Each row of a before or after table is a point. One or more steps were done to the points. Then noise was added and the rows were shuffled. The steps act on how far a point lies along the listed directions, d1 being the first. What was done? A step turns or swaps two directions, mirrors them in a line or flattens them onto one, adds a multiple of one to another, or multiplies one. Angles are multiples of 10 degrees, from the lower direction toward the higher: turns from -170 to 170, lines from 10 to 170 but not 90. Use the fewest steps. Two steps may share a direction if one is a turn and the other turns, adds or multiplies; they go together, in the order done. Otherwise the lowest direction goes first.

Directions:
(1): [-2.0 -0.8  4.8]
(2): [-0.7 -5.1 -1.1]
(3): [-4.8  1.1 -1.9]
Before (13 x 3):
[[-5.2  4.5 -0.4]
 [-3.4  2.2  3.1]
 [-2.3  2.8  0.3]
 [-3.9 -3.1  1.8]
 [ 0.5 -0.9  1.1]
 [ 1.8 -0.7 -5.7]
 [-1.3  1.0  1.4]
 [-0.2  1.9 -0.4]
 [ 5.6 -1.6 -1.3]
 [-0.2  3.2  1.4]
 [ 0.6  1.0  0.9]
 [-4.6 -7.7  0.4]
 [-6.7 -0.4  4.2]]
After:
[[-0.6  2.0  0.6]
 [ 1.1  1.2 -0.1]
 [-2.9 -2.6  5.1]
 [ 0.2  3.6  0.3]
 [-0.1  1.8 -1.7]
 [-1.7  3.0 -1.0]
 [-4.4  5.2 -1.9]
 [-1.2  1.8 -7.6]
 [-2.3 -6.8 -6.2]
 [ 1.0 -0.5 -1.0]
 [-0.5  3.3 -3.8]
 [-0.8 -2.5 -4.7]
 [ 3.2 -2.4  4.8]]
Steps: multiply d1 by -1

Directions:
(1): [ 2.9  1.3  2.0  3.8  2.7 -4.4]
(2): [-4.8  0.1  0.4 -1.6  5.3 -1.0]
(3): [ 2.9  1.2 -2.8  1.1  4.0  4.5]
Before:
[[ 0.6 -0.3 -2.5 -0.4 -1.6  2.2]
 [ 1.7  0.4 -0.8  0.1 -0.4  2.4]
 [ 2.6  0.5  0.7  2.1 -2.1 -1.4]
 [ 2.5  3.3  2.3  5.4  5.3 -8.9]
 [-6.2 -0.1  0.6 -2.0  4.8 -2.5]
 [ 2.9 -0.7 -3.9 -0.6  0.2  4.0]
 [ 3.1  2.4 -1.4  0.7 -3.3 -1.8]
 [-4.0 -3.3  1.2 -1.2  2.2  0.1]]
After, 8 rows:
[[-0.4 -0.3 -3.2 -0.9  0.5  3.1]
 [-3.7 -2.9  2.8  0.1  2.6 -2.9]
 [ 2.8 -0.2 -6.1 -0.7  3.8  7.3]
 [ 1.6  1.6 -1.8 -0.8 -4.9  0.0]
 [ 7.1  2.9  1.9  6.6 -1.9 -7.6]
 [ 1.7 -0.1  0.4  0.9 -4.2 -0.3]
 [-3.5  0.5  3.0  0.6  4.4 -6.8]
 [ 1.1  0.8 -1.7 -0.3  1.1  4.2]]
Steps: turn d1 and d2 by -40 degrees; multiply d3 by 2
